Every row gives one point. Each copy is the shape, with its points in the same order, stretched, turned, moved and blurred by noise. Is it also mirrored, or only turned?
(in the rows, 128 means zero)

Shape (8 x 3)
[[162 146 132]
 [108  87 157]
 [104  96 113]
 [161 129 104]
 [140 199  68]
 [ 59 132 148]
 [144 180 127]
 [160 149 131]]
Copy 1 (8 x 3)
[[176 135 110]
 [ 93 156  87]
 [ 99 113 112]
 [158  96 100]
 [192  73 174]
 [ 82 162 154]
 [189 133 137]
 [177 137 116]]
Copy 1 is: mirrored
Copy 2 (8 x 3)
[[146 167 113]
 [130  99 169]
 [117  87 123]
 [153 136  96]
 [101 168  43]
 [ 59 112 153]
 [111 182  97]
 [142 168 114]]
Copy 2 is: only turned
Copy 3 (8 x 3)
[[179 137 126]
 [ 99 101 155]
 [105 114 107]
 [166 122  96]
 [174 182  59]
 [ 64 160 149]
 [163 163 122]
 [168 135 128]]
Copy 3 is: only turned
Copy 4 (8 x 3)
[[156 159 137]
 [129  77 160]
 [145  73 117]
 [176 137 112]
 [129 181  55]
 [ 68  87 131]
 [129 179 114]
 [152 156 131]]
Copy 4 is: only turned

Shape (10 x 4)
[[152 115 118  78]
 [178  86 157 153]
 [ 93  83  77  78]
 [153 190 138 115]
 [145 152 134 142]
 [102 136 175 143]
 [167 178  83 121]
 [ 95 176  88 178]
 [109 101  60 141]
 [135 125 108 154]]
Copy 1 (10 x 4)
[[154  96 129  73]
 [194 107 165 159]
 [ 98  54  82  80]
 [151 184 138  84]
 [148 159 131 123]
 [107 140 169 137]
 [169 171  88  85]
 [101 181  76 147]
 [121  98  63 129]
 [148 131 106 140]]
Copy 1 is: only turned
Copy 2 (10 x 4)
[[161 126 137  89]
 [186 121 170 162]
 [135  68  81  95]
 [109 192 158 109]
 [121 159 148 138]
 [ 97 120 177 144]
 [129 194 105 116]
 [ 66 158  93 173]
 [134 106  69 149]
 [131 137 118 155]]
Copy 2 is: only turned
Copy 3 (10 x 4)
[[145 117 167  78]
 [144 128 192 173]
 [ 92 181 157  73]
 [161  81 102 122]
 [152 116 120 147]
 [ 84  93 120 158]
 [195 136 106  99]
 [125 156  64 153]
 [119 202 132 118]
 [136 155 134 151]]
Copy 3 is: mirrored

Shape (11 x 6)
[[114 150  99 142 116  89]
 [124 150  85 174  68 136]
 [181 131 105 170 121 162]
 [109  60  93  80  92 157]
 [124  51  54 103 161 117]
 [141 111  99 120 133 149]
 [137 122 159 175 112 121]
 [163 129 169 168 154  74]
 [126 148 183 160 121 154]
 [130 143 178 202 150 154]
 [121 116 135 180 116  87]]
Copy 1 (11 x 6)
[[102 166 110 145 129 113]
 [114 174 133 182  74 138]
 [186 139 145 140  94 149]
 [101 104 132 188 158 208]
 [118  66  65 158 157 180]
 [135 125 126 143 130 180]
 [143 113 168 149 123 100]
 [161 113 142 120 159  61]
 [134 132 203 121 118 114]
 [151  91 195 104  88  97]
 [114 112 140 163 121  80]]
Copy 1 is: mirrored
Copy 2 (11 x 6)
[[101 135  88 153 105  90]
 [103 107  76 169  61 130]
 [140 110 108 186 119 161]
 [119  57  96  63 100 138]
 [127  60  56  96 173 101]
 [128 100  96 125 130 146]
 [ 99 114 158 183 112 119]
 [122 143 165 195 152  85]
 [ 86 141 181 168 104 152]
 [ 67 132 182 202 135 150]
 [ 96 113 133 176 115  84]]
Copy 2 is: only turned

Shape (14 x 8)
[[ 79 101  81 106 102 177 146 111]
 [161 135 142 169 135 146 159  75]
 [180 119 122 183 146 137 109 175]
 [139  82 127 193 175 146  90 137]
 [128 153 112 115  86  71  89 157]
 [ 84 101  95 108  74 151 179 161]
 [166  61 133 152 119 151 122 158]
 [115 172 136  82  56 109  84 126]
 [156 123 183 159 164 164 143  91]
 [178 121 124 123 150 115 122  91]
 [100 160 112  85  91  93 133 156]
 [154 141 148 174 111 119 146  92]
 [110 139  70 100  70 159 113 146]
 [184 161 165 157 161 135 146 130]]
Copy 1 (14 x 8)
[[125 108  53 105 122 178 129 116]
 [154 157 134 120 156  93 162  89]
 [174 174 138 176 143 105 135 187]
 [149 136  99 212 162 100 110 140]
 [144 189 127 103  49 120  84 157]
 [143 132  76 100  82 199 174 153]
 [187 106 120 174 129 127 147 163]
 [148 162 143  71  55 164  66 108]
 [145 121 157 161 174 115 150  83]
 [139 128 129 110 149  69 113 127]
 [113 162 127  85  45 153 111 154]
 [160 180 129 124 122 101 152 103]
 [161 154  85  87  97 181  96 147]
 [147 176 177 133 151 115 153 143]]
Copy 1 is: only turned
Copy 2 (14 x 8)
[[ 88  96 102  91 115 169 171  94]
 [159  94 169 162 128 171 138 115]
 [145 108 127 191 106 124 162 206]
 [116  83 116 215 135 113 185 157]
 [ 88 129 162 122  99 103  84 194]
 [ 92  94 133  47 109 163 176 143]
 [150  78 124 153  89 102 191 164]
 [ 86 164 177 107  71 117  82 143]
 [169 121 172 177 136 137 176 109]
 [164 102 137 157 129 110 111 133]
 [ 90 142 160  71 120 126 104 167]
 [139  98 190 158 114 162 122 140]
 [ 84 126 102 101  74 158 127 142]
 [181 141 172 169 133 139 144 166]]
Copy 2 is: mirrored
Copy 3 (14 x 8)
[[ 45 129  64 103 119 112 137 145]
 [115 102 143 163 123 122 164 104]
 [166 112 140 174 113 121  78 189]
 [139 123 110 188 171 151  73 158]
 [146 188 122  82  87  64  73 135]
 [ 49 116  95  97  98  56 119 174]
 [147  74  94 157 116 113  75 161]
 [116 161 113  40  52  87  82 101]
 [127  77 153 148 161 157 131  99]
 [171 120  99 139 132 114 154 109]
 [104 169 119  53  99  57 105 145]
 [124 125 151 152 107  98 142  97]
 [ 75 153  80  91  53 108 102 171]
 [159 106 181 142 136 131 137 140]]
Copy 3 is: only turned

Shape (14 x 8)
[[166 181 159 103  84  94 101 156]
 [161 131 126  87 165  76 103 108]
 [102 106 110 174 111 178 175 110]
 [155 164 160  58  90  60  67 131]
 [ 74 100 152 159 123 147 145 101]
 [180 125 154  79 152 113  88 133]
 [146 180 153 151 132 124  98  84]
 [ 74 133  98 176 137 131 176 127]
 [148 158 148 115  97 144 120  93]
 [142 185 197  86 102  98  86 142]
 [ 74 141  89 133 139 178 136 139]
 [115 103 114 166 158 135 159 174]
 [156  92  89 125 130  87  85 148]
 [106 140 122 132 116 144 196 114]]
Copy 1 (14 x 8)
[[147  98 237 170  94  99 115 145]
 [195 101 135 175 127  99  99 139]
 [108 148 110  62 147 170 191 132]
 [186  74 222 156  94  63  70 143]
 [128 101 113  71 187 141 167 122]
 [175  77 167 177 129 142  68 159]
 [171 126 169 167 152 135 141  72]
 [108 166 103 106 167 113 210 136]
 [172 118 184 109 117 140 127 118]
 [172  74 243 164 139 102  95 140]
 [ 91 202 117  89 176 135 145 150]
 [ 81 128 115 151 160 144 172 175]
 [114 103 110 154 100 103 100 144]
 [155 150 150  86 133 128 193 159]]
Copy 1 is: only turned
Copy 2 (14 x 8)
[[161  70 104 101 113  87 171 133]
 [167  71 131  99 183 114 138 106]
 [106 166 151 170 111 161  99 145]
 [192  65  76  86 124  86 149  97]
 [118 180 162 128  98 117  70 131]
 [159  38 112  96 155 120 125 132]
 [181 100 159 147 132  90 115 142]
 [ 92 191 171 137 135 125 122 126]
 [176  96 125 136 110 133 123 145]
 [177  76 118  76 109  65 146 144]
 [123 166 107 138 151 126 117 166]
 [ 66 119 160 131 150 115 123 153]
 [110  91 106 142 166  95 114  75]
 [127 156 139 125 111 170 139 159]]
Copy 2 is: only turned

Shape (13 x 9)
[[137  92  86 115 184 109 102  72 139]
 [135  82  48 108 150 143 110 120 128]
 [ 61 108 126 118 113 167  72 144 141]
 [146 104 164 116  98 101  85 167 113]
 [147 146 194 105 103  95 149 165 118]
 [160 104  62 130 194 122 100 122 103]
 [186 148 151 149 112 138 100 114 145]
 [140 127 129 132  55 104 120 126 132]
 [177  88 155 154 123 122 135 142 166]
 [ 38 134 153 169 113 112  88 186 152]
 [ 50 117 164 149 112 147 125 165  81]
 [125  69  93 144 160 129  79  84 116]
 [155  93  93  95 182 134 109  96 122]]
Copy 1 (13 x 9)
[[161  87 138 145 176 188 134 103 117]
 [130  57 115 183 143 138 141 119 146]
 [ 97 132 147 174  78 173 158  91 160]
 [106 129 147 118  76  97 117  95  70]
 [ 98 149 105  89 101 103 109 154  94]
 [144  66 138 181 173 120 103 132 126]
 [166 113 105 121  84  89 100 151 111]
 [118  95 117  87  46 128 148 137  81]
 [168 127 101 103 111  78 153 130 105]
 [ 95 145 189 133  70 137 196 134 144]
 [ 74 187 158 171  71 155 152 143 108]
 [153 102 156 174 129 161 148  78  92]
 [137  93 112 166 172 160 101 104 135]]
Copy 1 is: mirrored
Copy 2 (13 x 9)
[[176 133 175 158  89 100 167 104 114]
 [132 158 157 166  88 140 174 151  94]
 [124 152  96 192 142 191 142 156 186]
 [128 134 129 171 171 140  64 110 123]
 [114  91 135 113 162 110  61 120 136]
 [175 153 169 164 130  99 187 123  80]
 [170 119 116 115 139 153  84  77  98]
 [ 79 129 145 131 130 173  85  85 119]
 [144  93  88 152 107 117  87 106  80]
 [ 81 146  55 185 184 138 156 127 220]
 [ 97  92 130 197 199 167 167 150 162]
 [172 130 171 204 120 142 173  99  96]
 [184 129 174 154 101 110 148 136  92]]
Copy 2 is: mirrored
Copy 3 (13 x 9)
[[ 76 167 115 114 111 127 138  75  90]
 [ 98 159  80 100 165  94  98  87 107]
 [131 180  88 178 116 108 127 161 169]
 [185 130 176 113  84 135  80  95 164]
 [167 117 218 116 101 160 141 119 152]
 [ 76 134  90  82 120 106  77  73  94]
 [139  79 152 101  75  68 164 103 132]
 [215  97 162 131 106 107 144 114 109]
 [136  90 174 140 120 111 124  60 144]
 [131 135 146 248  93 151  87 172 163]
 [175 165 119 170 131 199 110 181 174]
 [124 157  84 126 100 132 110  86 113]
 [ 75 168 103  85 129 120 128  77 125]]
Copy 3 is: mirrored
